Each point is reached from the start by the listed moves, each made 0, 1 or 2 times, or once backwards (-1), plus a little noise. Is the number of moves made odd or even? Then give how often each move was made.

Moves:
(1): [ 19  -3 -23  30]
(2): [-15  47   3  16]
(3): [-14 -18  28  28]
Start: [-1  2 -8  9]
Points:
[-14  94 -25  69] -> odd (1, 2, 0)
[ 38  -3 -55  68] -> even (2, 0, 0)
[ 26 -28 -39 -35] -> even (0, -1, -1)
[  7  26 -26 113] -> even (2, 1, 1)

Moves:
(1): [ 31  26  26 -10 -18   2  20  16  -3 -26]
(2): [ -8  27  -9   2   6 -10  14  -7 -18  -9]
(3): [-1  7 24 16  4  7 -7 -3 -8  3]
(4): [  8   4 -26  19 -17  22  -8 -19  12  -3]
(5): [  5   3  -3   5  40  -2   9  -1  10 -35]
(6): [  1  -5   2 -13   5  26  17 -14  -7   2]
(7): [-11  17   8   5   4  -6  20  -6  27  12]
(8): [ -3   2 -13   7  12  18   8  23  -4   8]
Start: [ 16  16 -33 -33 -10 -28 -22 -25  -8  -2]
Points:
[ 79 106 -83 -37 -34  17  44  31 -63 -74] -> odd (2, 2, -1, 1, 0, 0, -1, 2)
[ -5  40 -33 -15  73 -47  15  45  19  -7] -> even (0, 0, 0, -1, 1, -1, 1, 2)
[-14  74 -45 -39 112 -63  74  -3  43 -48] -> even (0, 1, -1, -1, 2, 0, 2, 1)
[-34   5   3   5  -1 -43 -66   9 -38  74] -> odd (-1, 0, 2, -1, -1, -1, 0, 1)
[  7 121 -12 -58  46 -86  91 -13  14 -58] -> even (1, 2, -1, -1, 1, 0, 2, 0)

Moves:
(1): [ 12   0   3  -6   4  -9   4  13  12  13 -10  10   2]
(2): [-16  24   4 -14  11 -11   9 -13  18 -12   2  15  10]
(3): [  3  -3  20 -25   5  -5   4  -8 -12  -4  -1 -17  -6]
(4): [ -3   3  25  12  -1   4 -16  14   1  -6 -12  13   0]
(5): [ 3  2  4  3 22 -6  7 -5  7 -1  2  0 -7]
(6): [ 16   9  -4 -21  -2  20   3 -19  -8   4  12   3   4]
(7): [  1  -2  10   3  -5   4  14   5  -4 -17   8   5  -3]
(8): [-11   2   5 -11   3  19   1  15   9   0  -5 -17 -13]
(9): [ -1 -16   3  -2   3  13  -2   0  13   4  -4   5  11]
(10): [-11   6  -3  17  -6  -7  16  -4   4  22  -1   1  -9]
(11): [ -3   2   8   3   2  -6  -8  -1  12  -8  16 -10   0]
Start: [ -4   7  -2 -14   7  16  11  -5   0   1   1  -8 -12]
Points:
[-22  38   5 -55   5  83  52 -53  10  -7  35  -4  -8] -> even (-1, 1, 0, 0, 0, 2, 1, 1, 1, 1, 0)
[  5  -2 121 -87  69  32 -43  53  63 -12 -30 -49 -29] -> even (2, 0, 2, 2, 1, 0, -1, 2, 1, -1, 2)
[-29  49  13  35  54 -58  25 -18  17  19 -32  37 -26] -> even (0, 1, 0, 1, 2, -1, -1, -1, -1, 1, -1)
[-19  50  -8 -46  49   5  19 -87  30 -14  22  32  32] -> even (-1, 2, 0, 0, 1, 1, -1, -1, 1, 0, 0)
[-11   5  23  13 -17  -4  42  20  57  45  12   4 -10] -> odd (2, 0, 0, 0, -1, 0, 1, 0, 1, 2, 2)
[-23  28  34  75   8  19  -5 -30  37  16  33  33  -4] -> even (-1, 0, -1, 2, 1, 1, 0, -1, 1, 2, 2)
[-32  40  13 -43  30  37  23 -44  50  28 -29  54  29] -> odd (0, 2, 0, 1, 0, 1, -1, 0, 2, 1, -1)

Moves:
(1): [ 7 -4  6  1  5  6  2 -4 -1  8  5  5 -2 -2 -2 -4 -3  5 -6 -1 -3]
(2): [ -8  21  -6   2  14  -7   0 -11  -9  -5  -3 -11  -5   8   1   0   0   3
  20  13  -1]
(3): [  6  -9   6  -1   7   8  10  -5 -15  -9   1   6  -2   2 -10  -2  -2  -3
   5  -1   0]
(4): [ -1 -13  -2   8   1  -3  -7  -6 -11   0   5  -2   4  -6   8   1   3  12
   2  -3 -13]
(5): [ -8  -5  -3   4  12   6   9   6   2   3  -3 -10  -5  -8   3  -1  -1  -5
  -8  -3  -7]
(6): [  5  -8  -6   8  -4  12 -11   6  10   2  -5   0   7   7   2  12   5   4
   0   8  -4]
(7): [ -2   4 -15  11  -3   1  12  18  -7  10  -3  10   0   5  -6  10   2  -9
   3   1   1]
(8): [15  2  7 -2  2  3 -9 25 -7  1 -9  1  4 -3 -2  4  0  0  7  3 -7]
(9): [  2  -5   6  11  -2  -6  -5   3   5  -1   0  -1  -6   0  -9 -10 -10  -3
   3 -10  -4]
(10): [ -4  -8   1  -1  -7  -2   0  -3   4  12   9  -1   5   0 -11  -1   9 -13
  -9  -1  -4]
(11): [ -1   2 -11  -1   7  -1   2   2   3   1  15   7   5  -4  -8   0  -6  -5
  18  -6   2]
(12): [-2 12  3  8  0  7 -4 -4  0 -5 -4 10 -1 -9  7 -9 15  3  4 -7  2]
(13): [ 13  -5  -9   2  -6  -5   2 -10  -3  -1   1  -2  14  -2 -11   0   5  -5
  -3  -8  -9]
(14): [  1   5   8   3  12   8   4   8  -1   3  13   8  11  17  11   4  -4  -1
 -14  -5   7]
(15): [  1   2   9   1 -18   2  23  -5  -1  16 -11  -6  25   4  21  -6 -15   3
  17 -12   2]
(16): [ 14   7  13 -21  -2  -6  -6  -6   7   4  -8   2 -12  10  17  31  -2   1
   9 -13  -5]
(17): [10 -3  1  5 -3  1 -2 -3  5  0  0 -2 -2 -7 12 -2 10 -6  0 -5 -1]
(18): [11  2  7  1 -2 -6 16  8  2  0 -3 -3  2 -2 -5  5 12 16  3 -1  3]
Start: [ 14   3  -5  -3 -18  -7  -6  -4  12   9   5   5 -12   3   2   4 -10   3
  10   3   9]
Points:
[ 49  29  -2  34  -1  -7  14  21  21  44  20  -6  65  43  16  53  21  14
  80 -31 -22] -> odd (-1, 2, 0, 1, 1, 2, 0, 1, 1, 2, 2, 1, 1, 2, 1, 1, 0, 2)
[ 96 -25  75  -9 -73  -6  31 -10 -39  -2 -38   8  61 -24  38 -26   5  30
  48 -53  -8] -> odd (-1, -1, 2, 1, -1, -1, -1, 2, 0, 0, -1, 1, 1, 0, 2, 0, 1, 1)
[ 21  78 -19   7 -48  10  28 -41  10  63   9  48  45  65  53  34  19 -34
 -11 -28  30] -> even (1, 1, -1, -1, -1, 0, 2, -1, -1, 1, -1, 2, 2, 2, 1, 1, 0, -1)
[ 69  40  -9  -8 -55 -29  51 -48  61  73  15 -20  57  53  24  49 -14  27
 100  -7  15] -> odd (2, 2, -1, -1, -1, 2, 0, -1, 0, 1, 2, -1, 1, 0, 2, 1, 1, 2)
[ 41  48  45 -12  -9 -28  52 -48 -49  43   0  -8  65  39  61  39   5  16
  72 -71 -37] -> odd (-1, 2, 1, 2, 1, -1, 0, 1, 0, 2, 0, 2, 2, 2, 2, 2, -1, 1)
[-38  -7 -51  59   6  25   3   9  10  75   6 -42  12  17  23  -6 -37  -2
  18  53 -23] -> odd (2, 2, -1, 1, 2, 2, 1, 0, 0, 1, 0, -1, -1, 0, 1, -1, 0, -1)
[ 18  74 -41  31 -47  -8  81 -39  42  68  12   3  67   6  22   4  49   3
  94 -19  25] -> odd (1, 2, -1, -1, 0, 1, 1, -1, -1, 2, 2, 2, 1, 0, 2, 0, 1, 2)
[ 45  29 -18  11   3 -28 -25  -7   4  18 -28 -45  21 -41  39  31   3  52
 121 -18 -62] -> odd (0, 2, -1, 2, 2, 1, -1, 2, 0, 0, 2, 1, 1, -1, 1, 1, 0, 1)
[ 66  11 -12   1 -72  19  35 -15  44  92 -31  23  19  -2  55  48 -10 -55
  66 -67 -11] -> odd (2, 0, 0, -1, 1, 1, 2, 0, 0, 1, 1, 1, 1, -1, 2, 2, 2, -1)

Moves:
(1): [ 14   3  12  -5   8  -2   4  -6   1   6   3  -2 -13  12  -6  17  -4  -7
  -7   2   3  -3   2  -1   1 -10]
(2): [  4   3 -14   7   2   9  -5  -8  -1   4  -5   8   7 -10 -22  12  -4  14
  -9 -10  -3  -6  -8  23  10   9]
(3): [ -4   0  16  16 -15  -5 -12   1  19   1 -12  -2 -14   0  -9   7  -2   6
   5  -8  -3  18   1  -2  -1  -6]
(4): [  5  -3  -4   3   8  -2  12   8   4   2  18   0   5  -4   2   3   9  13
   3   2 -16  -3  12  -1 -12  -5]
(5): [ -7  13   7 -12  10  -6  -8  -7  -3  -4  -2   7   5  -1  -4  -6   4  10
   1  -5  -7  -9   9   6  10  -2]
(6): [ 14   4   7   4   1  10   7  -8   0   0  -4  -5   3  -7   2  -2 -11  -2
  18 -10  10 -11   6   3   0  -7]
(7): [-15 -13   0  -7   8  -1   5  -7   9  -6  -1   6  -5  -2  -2   4   7  -4
  16  -3   1   4  -8  -1   1  10]
(8): [ -5   1   0   4  -4   1  -6  16  -9   2   0  11  -8  -1 -17   2 -14  -6
   5 -13   3  -6  -5 -13  -6  14]
(9): [  8   4  -4  -7  -6   3  -7   3  19   5  10   6   8  -8   3   4   2 -12
   6   2  -8   2  -4  10 -11   2]
(10): [ -3  -8  -3  -1  -6 -19  -2   0 -19   7  -3   4   4  14  10  22 -16   1
   9  -9 -11  -2  -6   2  -7  -3]
(11): [-1  3  6 -8 -6 12  2 -3 -3 10  8 -6 -3 -1  9 -3 -7  9 -2  1 -1  0  5  1
  4  3]
(12): [ 11   0  -4  11 -16 -11   4  -3 -11   1  13  36 -11   0  -3  -4  -4   2
   9   7  21 -10   7   1   7  -1]
(13): [ -4 -12  15  -2  -6   4   9   1   0 -12  -4   2  24   1  -1   9  -4   6
  -9   2   7   3   8  -7 -10   6]
(14): [ -7   1 -11  -2   2   6  -2   9   8 -14   1   6  -1  20  -1  -6   2   1
   7  -4   4  -7  -7   9  -5  -7]
(15): [ 12  17   4   9  -2  -1   4   3   4  -4  -1   6  11   8  12   4   6  15
   2  10   5 -10 -13  -2   9  12]
(16): [-16  16   0  -5  -7   4   2   8  -2 -16   6  -8   4 -15   3  19   7  -7
   0   0   8   2   7  13  16  -4]
(17): [  5  -1   4   4  -4   7   1 -12 -11   1  -6  -4  -4   1   0   4  19  -6
   2  -4  -4  -4   3   4 -11   5]
(18): [ -2 -13  -4  -6  -6  -1  -6   4   3  -6 -14   4 -13  -5  10  -1  -3   1
  -4   4  -3 -17   0  -1  -2   4]
(19): [ 10   5   3   1   2  -3  -8  -6  -5  -8  -2  -8  -4   0  -8  -7 -10   4
  15  16   3   3   2   8  -8   5]
(20): [ -9  -1  -3   3   4   2   1   7   2  12 -10  -3  -2   7  -2   2  -2  -3
   1  10  -6  -2   7   3   4   4]
(21): [  0   6 -11  -8   0 -14   1  -1   7  10   3  -5   2  -4 -12   5   7   3
   2  -2  18 -11  10   5  -7   0]
(22): [ 17 -10   8  -7  10  10  -7  16   1   8 -13  -7   0  -3   3  -3  11   2
   9  -7   7   7  -1  16   5  -5]
(23): [  7   5  -5  -8 -10   1  23  -1  12  -7 -11  -2   5   3   5  -5   1  -3
  -2 -13  -7   6  16   1   9  14]
(24): [-4 -8 15 10  1 -6  1  3  1  2  8 -4  5  0  4 -6 -5 -2 -5 -8 -1 -4  1  5
 -1 14]
Start: [ 10 -18  15  -9  -8  13 -14 -12   8   6  -7   4   7  -7  13  -8   8   6
 -12   9   7   4   0  -8   4 -11]
Points:
[ -33   -2   10    0  -45   20 -121   45   47   83  -24  -17    4    3
    8   77  -41   20  -34  -45  -48   33  -64   97   37  -25] -> odd (0, 2, 2, -1, 0, -1, -1, 0, 2, 2, 2, -1, -1, 1, 0, 1, -1, 0, -1, 1, 0, 1, -1, 1)
[ 17 -15 -14 -33 -44 -23 -30 -27 -12 -15   6  91 -19  12 -11  45  27  63
  50 -34 -65 -26  19  37 -41  11] -> even (0, 1, 1, 2, 2, -1, 1, 1, 1, 2, 1, 1, 0, 1, 0, 0, 2, 1, 1, -1, 0, 0, 1, -1)
[ 30 -62  43 -37 -66 107  12  36  98  -7 -72   4  -9 -10 -43  62 -79 -27
  34 -68  21 -29  44  83 -15  57] -> even (2, 2, 1, 0, -1, 2, 1, 2, 2, 0, 2, 0, 2, 2, -1, 1, 0, 2, 1, 2, 0, 1, 2, 1)
[  8 -48  -6 -35  -9 -47 -16   1 -75  14 -10 -25 -30 -10  -5  54 -84 -13
   9  21  35 -18  15  -7 -14  -8] -> odd (1, 0, -1, 0, -1, 0, 0, 1, -1, 2, 0, 0, 0, -1, -1, 1, -1, 1, 2, 0, 1, 0, 0, 0)
[114  25  70 -49 -11  56  39 -33   9 -69 -16  29 103 -68   7  51  43 -10
  45  -4  46  22  34  91  42  47] -> even (1, 1, -1, 0, 1, 1, 1, 0, 2, 0, -1, 1, 2, -1, 1, 2, 1, -1, 2, -1, -1, 2, 2, 0)

Moves:
(1): [ -5  -4  -4   2  -2  -2   1  -9   2 -12   0   5  -8  10 -10   6  -3  -9
  11  -5   4 -10   4  -4]
(2): [ -2  -8  -3   8  -5   5   4  16  -2  -5   5  -3   2  -2  -2   2  -3   1
   7   2   4   1 -10  -3]
(3): [ -2   0   1   5  -1   5   4  -5   1   6  -4  -2   1  -1  -6 -11 -10   6
   3   3   5   2  -1   4]
(4): [  6   0   2   1 -11  -4  -5  -2   0   7  15   9  -8  -4   1  -8   4  -1
   6  -5   0   1  14   2]
(5): [ -8   0   2   0  -2 -22   5  -4   6  -2  10 -11  -1  -3  -7  -6  -3  -5
  -2 -16  -6 -11   4  -5]
(6): [ 1  2  1  6  8 -2  8  7  3 -2  3  0 -4 -3 -7 -1  7 -2 -1 -2 -5 -1 -5  3]
(7): [ 2 -2 -8  0  3 -4 -6  8 -1  0 -2 -3 -9 -4 -5  5 -2 -2 -3  1 -7  5 10  5]
(8): [ -1   4  -6   9  -4  -4  -7  -5  -7   6  -3   3   2  15  13   5  -4  -8
   3  -7  10 -12   7  -3]
(9): [  6   7   7  -6   1   3 -18  -7  -5  -3  -2  -3  -5   9  -4   1  -5  -6
  11  -2   2  -7  -1  -2]
(10): [  2  -3   5  -2   4  14   5   7   0  -2 -11  10   7   6   0   1   1   5
   7  -2   0  -8  -2  -3]
(11): [  2  -9  -7   3   3   4 -11  -6  -2  -8   4  -4   8  11   0   4   9  -6
   4  -8  -6  -3   1   1]
(12): [  5  -8   8  -3  -1   3 -13 -10 -10  10 -17  12  -4  -4   5  -7  -1   5
  14  -2  11  -1  -4   0]
(13): [ -3  -8   1   3  -1   2   5   5   0   0   3   8  -2  -2  -2   0 -14  -3
  -6  -6   2   3  -8   0]
(14): [ -6  12   2  -6  -8  -8  -1  -5   2   2   6  -9 -11   1   9  -9  -2   6
   9 -11 -12   2   0   9]
(15): [  7   3   2  -2  -5 -10  -1  -7  -1 -23  15  -5   7  16   4  -9   6  -4
   3 -21   6   3   5   4]
(16): [-2  1  5 12 -7 10 12 -9  4 -7 -3  3 13  1  3 12  8  2 -3  1 11  4  5 -5]
(17): [  5   3   1  -1  -5 -12  -9 -10 -18  14 -20   4  -3   3  -9  -5 -11 -12
  11   1 -10  -9  -2  -5]
(18): [ -1  -3   0  15   1   8   8  -5   3  -7  -5  15   0  12  -5   4   7   9
  -3  -4   5  -5   1 -26]
(19): [ 4  2 -1 -8 -1 -3 17  5  8 11 -1 -4  2 -1 -4 -3  0  5 -1 -9  1  1 -9  4]
(20): [  6  -5  -2  -8   7  -7 -12   0  -2 -11   5   3  14  15   2  11  -2  12
  14  -9  -2  -5  -2  11]
(21): [ -6   3  -2   5   4  -2  20   4  17   6   2   5   9 -11   2  -1   5  -7
   3  -6  -1  13   6 -11]
(22): [  6  11  -6  -2   7   2  -8  -4  -6  -4  -1   4  -2  -5 -11  -3  -9   1
  12  -9   1 -10 -16   5]
(23): [ -3   0   7  -9   3  20   6  -4 -21  11   9  11  -7  -8  -8   1 -11  14
   3   2   9   6  -6  -1]
(24): [ 11  -7   4  -3  -1  10  -1  -7  -9   7  13   4 -15 -11   8  -3 -13   8
   5   3  11   2   2   0]
Start: [ -5  -2  -1   0   2  -2   5  14  -6  10  -1  -2 -18 -15 -19  -3   3  -5
 -12  -6  -9   3   2   6]
Points:
[ 53  -9  24 -81  52  29 -11   9 -61  42  11  58 -57 -48 -38 -20 -58  46
 115 -60  29   3 -12  51] -> even (1, 0, 0, 0, 0, 1, 2, 0, 1, 2, -1, 2, -1, 0, 1, -1, 0, -1, 1, 2, 2, 1, 2, 2)
[ -12  -31   20   26  -34   15   24  -34  -41  121  -11   62 -114  -66
  -36  -41 -119    1   27  -41   69  -16   31  -46] -> odd (1, 0, 2, 1, 2, -1, 2, 2, 1, 0, -1, 2, 2, 0, -1, 0, 0, 1, 1, -1, 1, 0, 1, 2)
[   0   16   18   35   -9   51  -36  -58  -95    5  -55    6  -30   46
  -72   11  -52   16  100  -66   -4 -110  -54  -55] -> even (0, 2, 1, -1, 2, 0, 0, 1, 2, 2, 2, 0, -1, 2, -1, 2, 2, 2, 0, 0, -1, 2, 1, 1)

Moves:
(1): [ -2   8  -2   4   0   9 -13  -2  -1  -1  -3  -3  -7   2   3   3   7  -4
 -11  10   0   1   1  -1   1  -6  -5]
(2): [ 14   7  -9   5   8   8   2   7   0  -6   5   3   9   8   3   7   0   3
   1  -3  -1 -11   3 -10  -3   4  13]
(3): [ 2  0  8  8  0  3 -7 -5  2  0 17  1 -4  4 15  8 -2  1  3  1  5  0 -5  0
  3 10  6]
(4): [  8   7  10  -8 -10   2  -1   5 -16  13 -17  -5  -2   0 -15  -6  -6  -7
  -6  -9  11   7  -5 -11  15  10 -20]
(5): [  1   0  -9 -11  10  -1  13 -16 -10  -3 -10   7   0 -19  -7   6   8 -14
   3 -16  -2   3  19 -16  11 -15   1]
(6): [ 8 -2 14  7  4  2 -4  8 -7  1 -8  0 -1  3  4  6 -4 -3  3 11  0  5 -2  6
  2  1 -8]
(7): [  6  18  -4   0  -3  -3   7  18   7 -14  -2  -1  -6 -18   5  -8   6  -2
  23   2 -10  11   7   6 -12  -3  -2]
(8): [ -6   6  -7  -1  -3  -3   7   5  10  -5 -15   0  -1   9 -18  -2   1   2
  15   9   7   6  -2   5  -1  -2  -8]
(9): [ 10   6   2  12  -8   6  -8  -3  12 -12   4  16   7   7   1   4  -8   5
  -3  -2   5   7 -11   3  -1  -4   4]
(10): [  4   6  23  -3   0   1  -6  -1  10   7   7  -2  -3 -14 -10   9  10   2
 -12   0 -12  14   3   9  -4  -3 -12]
(11): [  1  -9 -12  -4  -3   5  -4  -3  -2   1   8   0  -7  -8   2   8  -6  -4
  -6  -5  -5   6   0  -3   5  -2  -6]
(12): [  0   3  22  -2   1 -13 -13  12   2 -11  24 -15   9  17  -1   9 -21 -11
  -1 -14  14  -8  -2   1  -1 -12 -29]
(13): [-14  -8  -6  -4  -2 -10  -1  -3  -8   5  -5 -12   5  16   0   2  -6  -5
  -2 -20  -1  -2  -3   3  11 -11   8]
(14): [  0   0   9   5   0   4   6   2  14  -3   4  -7 -15  -4  16 -11   6 -10
  -1   3  -3   6  -4   1 -10   0  -6]
(15): [  1 -14   8  -2 -24   7   0  13   1  18 -26   4   5   8   4  14  -1   2
  -7   7  12  -2   4   4  -6  -4  -2]
(16): [ -7  -1   3   7  -3   7 -13   3   5   1  -5   3 -12  -4   0   1  10  -6
  -9  -3  -2  -5  -3   1   1   5  -9]
(17): [  7  -7   9  -3  -1   5  -2   7   1  -7   2  -9  15  -1   4 -11   3  -2
   9  -3   5   4  -4   1   5 -12  -2]
(18): [-4 -2 -1  0  1  2 -2 -2 -6  8  3  5 -3 -8 -2  7  1 10 -4 -2 -1  8 -2 -5
 -3  0 -3]
(19): [-13  -4 -13  -3   2   1  12 -18  -3 -17   6 -11   4  -2   5  -1  -3   6
   1   3  -5  -9 -14   6  -3  -5   5]
(20): [  2  -3  -7  11  -6  -3   1  -4  -2  -5   6   0  -4  -8   2  -3   1   0
   2   7  -3   7  -9  -6   0   8 -12]
(21): [14 -2 -6  7 -6  3  9  7  3  0 -2  3  1  7 13  1  3 -2  9 -6 21 10  3  9
 -6 11 11]
(22): [-14   4   1 -11   5  -7   2   3  14  -6   7   4  -4  -4   2   7  -3  -1
 -10   9   1  -6  -4   4   5  -6 -11]
(23): [ 10  -2   8 -19  -7  -9   8  18  -5  -8 -12   0 -11  -3  -8  -3   0   7
   1  12   8 -10  19  -9   6 -13  -8]
(24): [ 14  -8  -8  -1  -1  -1  -7  -2 -10  11   5   2  -9 -10  -1  13  -8   6
  -3   3   1  -1  -6  -8   4  -1 -13]
Start: [  0  -1  14 -19  14  11 -15   2  -9 -11  -8 -11   3   2  -9  -6   9  -4
  -4  16   7  -7   4   2  -4  -2  -5]
Points:
[  27   56   86    3  -14   50  -80   54   44  -98   19  -53   16   -7
   20  -33  -16  -72   12    7   25   44  -46   51  -23  -64 -121] -> even (2, -1, -1, 1, 0, 1, 2, 0, 2, 0, 1, 2, -1, 1, 0, 1, 2, -1, 1, -1, 0, 0, -1, 0)
[-58 -47  22 -19 -27 -44 -17  29   1  24 -58  12  14  68  16  45 -29  -7
  -7  33  41 -44   4  35  19 -14   8] -> even (-1, -1, 1, -1, 0, 1, 0, 0, 0, -1, -1, 0, 2, -1, 2, 0, -1, -1, -1, 1, 0, 2, 0, 0)
[ -22   48  -16   37    2   20   49  -35  104 -107   65   23    7  -22
   94  -52   21   28   49   60  -23   17  -55   93  -98   42  100] -> even (-1, -1, 1, -1, -1, -1, 2, -1, 2, 0, -1, -1, -1, 1, 0, -1, -1, -1, 2, 0, 1, 1, -1, -1)
